Each wall is flat, endless, passes through zero and stands at right angles to its row. A trip goes straight from one point to another. Which walls does it cross, in order?
In the rows, zero is written as 128.

Walls:
(1): [108 179]
(2): [129 143]
(3): [183  85]
(4): [153 130]
(5): [103 152]
(6): [117 114]
Trips:
[117  51] to [174 120] -> 4, 6
[143  71] to [110  95] -> 4
[142 164] to [ 97 170] -> 4
[ 90 167] to [69 73] -> 6, 2, 1
[136 109] to [ 74 124] -> 4, 3, 5, 1
[191 169] to [133  83] -> 1, 2, 6
[116 163] to [140 170] -> 4

Walls:
(1): [ 83 166 208 126 110  78 114  92]
(2): [170 115  92 123 130 113  69  62]
(3): [171 142 128 184 152 196 145 156]
(4): [114 155 161 165 165 150 105  69]
(5): [ 59  72  83 166 137  72  95 138]
(6): [141 141 143 160 167 133 116 162]
Trips:
[108 164 189 143  84 140 138 176] to [170 105 161  90 169 176 133 135] -> 4, 1
[161 110 113 123 110 126 120 147] to [120 132 101  62 159  84 142 148] -> 3, 5, 2
[ 66 185 104 124 113 101 126 170] to [151 160 115 114 174 125 121 173] -> 1, 3, 5

Walls:
(1): [131 159 136 146  91 115 110 129 150 132 127 145 187 116]
(2): [211 102 113 117 137 124 139 149 141 138  85  98 143 111]
(3): [144 147 120 173 170 119 126 123  89 145 189 150 166  97]
(4): [104 135 105 150 156  78 135 134 147 118 169  80 119 109]
(5): [166 154  61 109  81 105 123  60 151 151 129  95 152 104]
(6): [157  55  78 105 112 116 178 121 143 119  91 140 184  92]
Trips:
[ 69  93 106 113 138 100 128 163 136 101  96 142 162 143] to [129 190 142 118  65 109 116 117 142 156  73 149 181 146] -> 4, 5, 2
[ 83 157 132 200 136 133 115 154 115 129  96  39 125 167] to [104 125 154 113 102 142 148 199 152 148  77 131 172 132] -> 1, 2, 4, 6
[127 165 192 134 170 119  82 143 125  68 114 106 180 131] to [157 132 113 137 135 135  98 117 132  97  71 120 102 159] -> 2, 4, 3, 1, 5

Walls:
(1): [120 137 171  80 130 127 129 141  96 118 141 128 185  66 210 149 163 124
 131 172 129 141 134 193 111 157  62 127 113 132 185 150]
(2): [141 131 101  88 169 130 154 134 144 112 105 130 156 131 155 123 121 112
 109 137  99 123 104 157 162  97 106 135 123 107 118 112]
(3): [ 89 130 129 119 132  92 128 112 120  68 106 122 110 158 144  44 155 115
 151 179  75 179 166  82  95  48 127 120 177 130 106 118]
(4): [120 138  92 110  93 172 124 110  87 103 138 206 137 135 104 150 173 121
  74  95 108 139 190 115 170 177 175 119 129 148 122 104]
(5): [111 122 186 131 130 155 164 135 160 146 126 152 118  87 119 141 139 167
 166 167  92 106 158 151 143 119 106 220 146 140 104 113]
(6): [135 121 139 110  76 166 107 174 125 192  70  95 108 191 133 147  86 173
 173 155 150 147  85  54 158 124 184 150 151 162 120  82]
(7): [128 161 105 164  89 122 111 128  79 171 125 149 145 119 146 137  94 115
 151 178 125 193 133 105  99 162 128 187 102  93 172 155]
Trips:
[105 112 146 142  76 120 190  93 133 197  84  96 142 147 135 130 140 163
  96 158 108 152 128 181 130  85 121 147 129 120 150 150] to [138 124  98 109 105 180  77 184  98 169 158  87 101 145 116 164  78 128
  75 125 115 142 133 127 130 162 107 124 129 125 108 143] -> 3, 2, 5, 4, 1
[140 130 233 130 141 126 153 122  81 160 143 101 151 139 127 152 120 127
  89 145 117 166 156 109 187 172 142 126 108  86 137 110] to [104 101 186 175 174 189 140 116 117 169  88  45 129 143 108 142  72 109
 136 199 126 130  47 200 141  99 170  97  79  87  95 127] -> 4, 2, 1, 7
[128 108 140 102 161  89 108 142 142 124 179 113 127 130 104 100  92 152
 141 155 121 134 176 130 188 109 115 104  64 137 151  96] to [176 143 126 153 138  89 145 167  62 119  63 108 185 142  61 146 151 112
 191  86 110 118 168 213  68 161 111 150 106 129  94  60] -> 3, 7, 4
[121  98 146 104 138 106 125 128  91 101 134 114 156  61 111 101 184 158
 135 122 113  95  70 120 142 120 111 134 106 153 215  98] to [161 106 168 178 158 132 147 127  97  89 116 146 120 106 105 116 122  67
 102 132 126  77 159 188  91 117  92 174  85  45 141 109] -> 7
[131 154  57 127 150 122 132 128 104  98 116 159 132 152 109  94 152  39
 137  75 139  83 123 156 127  71 150 117 121  61 156 139] to [ 70  84  83  72  98  98 126 123  78  86 135 171 126 134 173 173 120 105
 101 117  69  46 170 163 102 159 131 145 112 146  73 216] -> 1, 3, 5
